Each row is a point. The window is the flat piece filled in between its corners: a triangle in 3 columns, a solid with four corners in 4, and so on. A path goes straight from each point to the next, and from the last back to the first. After which points does the path pass through the window?

Window (3 x 3):
[[-0.01  2.23 -0.60]
 [-0.39 -0.44 -2.12]
 [-0.01 -1.88  2.32]]
Path:
(1): [ 1.65  2.37 -0.98]
(2): [-1.41  1.64 -0.21]
(3): [-1.34 -0.57  1.49]
(4): [ 1.77 -0.87  1.19]
(5): [ 2.08 -1.80  1.88]
(6): [-1.40 -1.57  2.07]
(7): [-1.87 -0.34 -3.15]
(8): [ 1.80  2.05 -2.42]
(9): [ 0.71 -1.22 -1.30]
(10): [-2.55  1.20 -2.40]
(11): [-1.57 -2.55  0.64]
(12): [ 1.40 -0.06  1.79]
Through the window after points: 1, 3, 5, 9, 11

Window:
[[-1.84 -1.86  0.57 -0.15  3.91  0.60]
 [-2.19 -1.13  0.96  2.26  0.67 -0.37]
 [-2.61  1.57 -2.02  0.51 -0.45  1.03]
 [ 1.75  2.45  2.45 -0.51 -3.51  1.47]
 [ 0.43 -1.01  1.05 -1.34  2.45 -2.33]
 [ 0.14 -2.61  0.40 -0.62 -0.33  1.72]]
Path:
(1): [-0.08 -0.09  0.13  1.91  1.25  0.14]
(2): [-2.25 -0.77  1.83 -0.77 -1.39 -0.03]
(3): [-1.85  0.30  2.41 -1.56 -3.16 -1.70]
(4): [ 2.11 -0.28  0.07  1.27 -0.40  2.97]
(5): [ 3.11 -2.00  1.37  1.58  3.19 -1.53]
(6): [-3.62 -1.30  0.87 -1.79  0.06  2.43]
(7): [-2.44 -1.34  2.79 -0.22 -1.00 -1.80]
(8): [ 0.66 -0.90 -0.02  1.65  2.30  1.44]
(9): [0.07 1.46 0.11 1.49 0.13 1.82]
(10): [-1.83  1.02  0.37 -2.42 -3.15 -0.33]
(11): [-2.80 -1.93  1.03 -0.36  0.72  0.24]
(12): [ 1.55 -0.46 -0.05  2.79 -0.16  0.88]
(13): [-1.27 -1.49  0.07  0.81  3.95  0.96]
(14): [-1.88 -1.52  1.45 -1.61  1.48  0.02]
(15): [-3.02 -1.42  0.06 -1.04 -0.35 -1.16]
(16): [ 1.41 -0.52  0.26  0.28  1.39  1.56]
Through the window after points: 1, 9, 11, 13, 15

Window (9 x 9):
[[-0.32  2.81 -2.12 -1.10  0.79  1.31 -0.46  3.53 -3.91]
 [ 1.77  2.14 -0.19 -0.19 -1.11 -1.29  1.81 -2.18  0.29]
 [ 1.12 -0.37 -2.44  1.77  1.98 -0.39 -1.15 -1.75  0.03]
 [-0.45  2.77 -0.01  0.68  0.77  1.71 -0.94  2.51 -0.07]
 [-0.56 -0.44 -0.22  1.80 -1.33 -2.98  1.74 -2.77 -1.12]
 [-0.40  0.17 -0.19 -1.05 -1.08  0.35 -0.37 -1.66  0.07]
 [-1.89  3.01 -0.59 -2.29  3.19  0.85 -0.97  2.96 -0.62]
 [ 0.64 -1.22  1.29 -0.78  4.15 -0.80 -3.38  2.37 -2.20]
 [ 0.48  2.12 -1.16  0.97  1.36 -1.25 -4.48 -1.72  1.11]]
Path:
(1): [-0.55  0.87 -1.13 -0.91 -0.15 -0.74 -1.65  2.68 -0.25]
(2): [ 0.52 -0.51 -0.12 -0.03  0.67 -4.44 -0.84  0.72  0.71]
(3): [-0.84  0.54 -0.26  1.71 -0.34  0.81  1.25 -2.86 -3.01]
(4): [ 0.57  2.78  1.01  1.09  1.49  0.60  0.03 -1.75 -2.51]
(5): [-0.13 -1.53 -2.45  0.50 -1.81 -3.41  1.08 -1.05  0.98]
(6): [ 0.69  1.50 -2.84  0.80  0.37  0.77 -1.85  2.24  1.21]
(7): [-1.67  3.06  3.83 -0.03  1.17  0.66  1.04 -0.05 -2.86]
(8): [ 2.13  0.63  0.49  0.93  3.33  1.83 -0.12 -1.83 -2.38]
(9): [-0.09  0.21 -0.84  0.04 -0.67 -1.68 -1.57 -0.25  0.15]
(10): [ 0.06 -0.30 -0.91 -1.40 -0.31 -0.95 -1.73  1.73 -0.63]
(11): [ 0.02  1.05  0.78  0.62  2.32  0.69 -0.99 -1.73 -0.71]
(12): [-1.04  1.12  3.13 -0.46  1.69  1.67  0.42 -0.11 -3.54]
(13): [ 0.34  0.91 -1.96 -0.30  0.84 -1.17 -0.46  0.99 -0.43]
(14): [-0.27 -1.02 -0.99  2.50  2.15 -1.49 -1.54  3.72  1.06]
(15): [ 0.33  1.51 -0.01 -0.80  1.55 -0.72 -1.51 -1.39 -2.16]
(16): [ 0.25 -0.88  0.57  2.17  3.92 -0.86 -0.97 -3.63 -2.46]
Through the window after points: 2, 4, 6, 10

Window:
[[-1.11  1.31 -1.25  0.99 -0.35  2.43  1.46 -2.88  0.99 -0.54 -2.84]
 [-0.70  2.15 -2.94 -0.34 -0.48 -1.85  1.96  2.12  1.63  1.61  1.65]
 [-1.58 -0.66 -1.98  0.87  2.06  2.29  2.33 -3.01 -0.70 -1.51  0.08]
 [ 1.84 -3.22  2.65 -1.42 -3.37  1.51  1.48 -1.12 -1.45 -0.58  2.19]
 [ 2.28 -1.65  2.15 -2.08 -2.45  1.01 -0.96 -0.05 -1.33 -3.48  2.32]
 [ 2.19 -1.50  1.47 -0.51 -0.95  2.93 -0.22  3.02 -3.71  0.50 -0.11]
 [-1.09  1.73 -2.17  0.62  1.92  3.76  0.61 -3.28  1.28  1.41  0.85]
 [-1.47  0.53 -0.45 -2.48  1.18 -1.61  1.16  2.79  3.26  2.13  0.40]
 [-1.67  2.18 -0.43 -1.23  0.66 -2.56  0.51  0.00 -0.74  1.93  1.05]
 [ 0.14  0.92  1.06  1.11  1.06 -2.57  0.77  2.83  2.87  2.00  1.81]
 [-3.30  0.52 -0.47  0.47 -0.62 -0.79 -0.15  2.48  2.01  1.61  1.36]]
Path:
(1): [-2.03  3.97  1.43 -0.47 -0.13  1.15  3.31  1.59  2.30  1.64  1.75]
(2): [ 0.40 -0.50 -0.90 -0.42 -0.41 -0.68 -0.15  1.08  0.37  0.78  0.81]
(3): [-0.80 -0.11 -4.44  3.94 -1.13  1.15 -2.50 -2.25  1.72 -0.16  0.42]
(4): [-1.46  1.77  1.57 -2.33  1.14  1.78  3.46 -0.23  0.49  1.04 -0.78]
(5): [-0.13  1.16  0.85 -1.60 -0.39  2.14  1.41  3.78 -0.88 -1.80  2.90]
(6): [ 0.23 -2.53  0.55  0.46 -0.63 -0.15 -1.21 -3.35  0.60  1.53 -1.39]
(7): [-2.37 -0.67 -3.73 -1.03 -0.74 -0.70 -1.76 -1.93  1.84  2.27 -1.43]
(8): [-0.30  2.39  1.56 -0.16  1.09  0.11  2.42  0.74 -0.68  0.33  1.92]
(9): [-1.30  2.21  0.63  0.24  0.04  2.03  2.23  2.16  0.81  0.81  1.05]
(10): [ 0.75 -1.16 -2.04 -0.60  0.51 -3.28 -0.15  0.28  1.23  1.17  1.06]
(11): [ 0.83 -2.44 -0.04 -0.72 -0.51 -1.32 -0.30 -1.32  0.35  0.67 -0.26]
(12): [ 0.50  1.84  0.87 -1.64 -0.65  2.59  2.14  1.67  0.00 -1.01  2.59]
(13): [-0.14  1.55  0.85 -1.17  0.66  0.66  2.76  1.75  0.80 -0.47  0.65]
(14): [-0.70 -0.18 -0.86 -0.11  0.01  0.30 -0.59  0.01  0.24  0.67  0.33]
(15): [ 0.35 -1.20 -0.59  0.52 -0.12  0.11 -1.10 -1.48  2.86  0.88  0.32]
(16): [-1.60  1.24  0.17 -0.85 -1.09  1.99  2.90  0.61 -1.84  0.21  1.42]
Through the window after points: 3, 7, 9, 15

Window, 14 rows:
[[-3.59  1.03 -0.07  1.42 -2.39 -2.62 -0.73  1.35  3.36 -0.17 -1.59 -3.26
  -1.07  1.62]
 [-2.27 -0.76 -3.60  0.05  0.52  0.12  3.62  0.95 -3.32 -0.47  2.85 -0.70
  -3.59  1.17]
 [ 0.21  1.22 -0.41  1.55  1.23  2.79  3.43  1.91 -1.51 -2.00  1.20 -0.40
  -2.74  2.43]
 [ 2.12 -0.35  1.52  0.66 -1.37 -1.16  0.54  1.82 -3.64 -1.55  0.75  0.31
   0.76 -3.70]
 [-6.81  3.45 -1.12  1.08  0.00 -2.08  0.56  2.09  1.64 -1.00 -2.39  0.07
  -2.09  0.64]
 [-2.44 -0.66 -0.56  0.08 -1.71  2.90  2.98  1.96 -0.44  0.14  1.20  1.66
   0.07  1.58]
 [ 2.83 -0.78  1.33 -1.80 -0.60 -0.96 -0.57  0.38 -1.52 -0.79  0.38  2.60
  -1.32  0.10]
 [-3.60  1.31 -2.81 -1.43 -0.02 -0.85  0.17  3.05  1.34 -1.03 -3.69 -2.48
  -0.18  0.22]
 [ 0.91 -2.95  2.82 -0.97  1.01 -0.21  0.13  0.69 -1.42 -3.85  2.40  1.02
   0.98 -0.44]
 [ 0.18 -0.85  1.95 -0.08  0.78  1.42 -2.98  0.75 -2.18  0.02  1.38 -0.11
  -0.22 -1.06]
 [ 2.18 -0.53  2.84 -0.36  2.05 -1.53  0.19 -0.12 -1.75  0.73  1.44  0.63
   2.93 -0.06]
 [ 3.29 -2.21  0.34  1.15  1.90  0.28 -0.14  0.64  0.08 -0.75  2.77  2.20
   0.42 -2.56]
 [-3.02  2.82 -2.30  1.15 -1.42 -0.60 -1.74  0.97  1.45 -2.25  0.11 -0.15
   1.66  3.20]
 [-2.51  3.88  0.02 -1.92 -0.76 -0.49 -0.32  0.30  3.18 -1.08  1.80 -1.86
  -0.06  0.16]]
Path:
(1): [ 0.86 -0.46  0.02 -0.41 -0.77  0.25  0.00  2.82 -0.65 -0.15  3.56  1.31
 -0.69  0.20]
(2): [-2.24  1.95  0.09  0.26  0.83  0.16  0.62 -0.51 -0.52 -2.38 -1.65 -0.76
  0.44 -0.09]
(3): [-1.96 -1.17 -0.44  0.78 -0.13  0.82  1.32 -1.85  0.45 -0.04  0.09  0.67
 -0.63 -1.72]
(4): [ 0.00  0.57  0.10  0.07  0.92 -0.67 -0.02  2.21 -0.88 -0.98  1.52  0.21
 -0.43  0.37]
(5): [-0.56 -1.12 -0.75 -2.17 -0.18 -0.45 -0.07  5.08 -0.21 -0.70  2.03  2.50
 -0.99  0.41]
(6): [ 0.11  0.02  0.18  0.62  0.24  0.71  0.67  0.05 -1.02 -1.38  0.44 -0.88
 -0.02  0.17]
(7): [-0.78  1.53  0.11  0.72 -0.36  0.55  2.61 -1.11 -0.56 -1.53 -3.28 -1.78
  0.24 -1.04]
(8): [-0.78  0.13  0.65  0.25  0.97 -0.07 -0.40  1.95 -0.84 -0.46  2.00  0.61
 -0.71  0.93]
Through the window after points: 3, 7

Window:
[[-2.51  2.24  1.56 -1.29  2.68 -0.50  0.40 -1.62 -2.35 -1.43 -0.35 -0.81
   1.85  0.20]
 [-2.41  0.07  1.47 -1.46 -0.98  1.44 -1.89  0.04  0.06  4.68 -1.96  0.52
   0.55 -3.46]
 [-0.78  0.98 -1.21  1.58  1.51  1.18 -1.26 -0.77 -0.91  0.30 -1.21 -2.73
   0.90 -0.56]
 [-1.60  0.79 -1.85  0.35 -2.67  0.02 -0.20  2.17 -0.28  0.43  0.64  2.44
  -1.21 -1.55]
 [-0.25  1.96 -0.44 -1.51  2.15  2.12  0.98  0.64  0.34  0.81  0.70 -0.35
   0.06  1.81]
 [-2.31 -3.53  0.43 -0.86  0.91  2.40 -0.75  0.87 -0.95  1.07 -1.08  0.74
   1.33 -2.22]
 [-1.07 -0.39  1.74  1.65 -3.29  0.71 -1.56  2.84  2.28  1.21  3.07  1.15
   0.31 -0.74]
 [-0.22  1.67 -0.75 -0.77  1.70 -0.54  1.25 -0.88 -1.67 -0.01 -2.58 -1.61
   4.46  3.99]
 [-1.49  1.40 -0.22  2.60  4.70 -0.70 -0.55 -1.17 -1.75  1.39 -2.24  0.79
   1.17  3.82]
 [-2.32  2.64 -1.31  0.68  1.76 -0.31  2.52 -1.79  3.33 -1.96 -1.09 -0.50
   2.35  3.50]
 [ 0.50 -2.33  0.06 -2.66  0.82 -0.13 -2.59 -0.60  0.06  3.28  0.39  1.28
   2.01 -5.76]
 [ 0.67 -0.91  1.42 -1.24 -0.58  3.41 -0.29 -2.88 -1.97  2.08 -0.22  2.06
   2.23 -5.08]
 [-0.96 -1.17  0.37  0.10 -2.35 -1.00  0.63 -0.57  1.39  1.37  0.94 -0.43
  -2.21  1.25]
 [ 0.80 -1.62  2.38  0.61  0.05  0.18 -0.14  2.43  0.01  2.68 -2.00  0.92
  -0.54 -4.62]]
Path:
(1): [-0.69 -1.74  0.00 -1.77  0.34  1.76 -5.13  1.91 -0.57 -0.46 -2.75  1.53
  0.63 -0.47]
(2): [-0.32 -0.77  1.21 -0.32 -0.68  0.59 -2.28  0.49 -0.81 -0.12 -0.94  1.23
 -0.85 -0.29]
(3): [-1.50  0.23 -0.47 -0.08  1.09  0.47  1.13 -0.45 -0.39  2.97  0.06 -0.64
  1.74 -1.40]
(4): [-0.89 -0.09  0.41  0.65  1.21 -0.09  1.22 -0.16 -0.46  1.48 -0.40  1.29
  1.67 -1.14]
(5): [-0.22  1.22  0.02 -4.90 -1.65  3.44 -3.62  0.62 -0.21  0.32 -0.35 -0.98
 -0.70  0.73]
(6): [-0.70 -1.06  0.78  0.25 -0.64  1.13 -1.96 -1.70  0.17 -0.94 -1.70  0.37
  1.24 -1.37]
(7): [-1.17  1.73 -1.36 -0.15  2.21  0.68  1.28  0.90 -0.92  3.97  0.70 -1.51
  0.70 -0.98]
(8): [-2.98 -0.77 -0.25  0.22  0.43  0.56  0.11 -1.06 -1.73  2.91  1.03  0.77
  1.42 -2.09]
(9): [ 1.20  1.74  0.72 -1.98  0.46  1.49 -1.35 -0.84  0.47 -0.99 -2.19 -0.11
  1.34 -0.26]
(10): [ 0.10  1.14  1.75  0.42  0.54  1.88 -2.90 -0.01  1.53 -0.27 -0.52  1.16
  0.31  0.03]
(11): [-0.69 -1.40  0.25 -0.78 -0.76  0.45  0.77 -0.61 -1.12  2.75  0.03  0.45
  1.21 -3.07]
(12): [-0.99  0.52  0.96  1.21 -0.29  0.20  2.95 -1.31  0.01  3.40  1.26  0.55
  0.13 -3.50]
Through the window after points: 6, 10
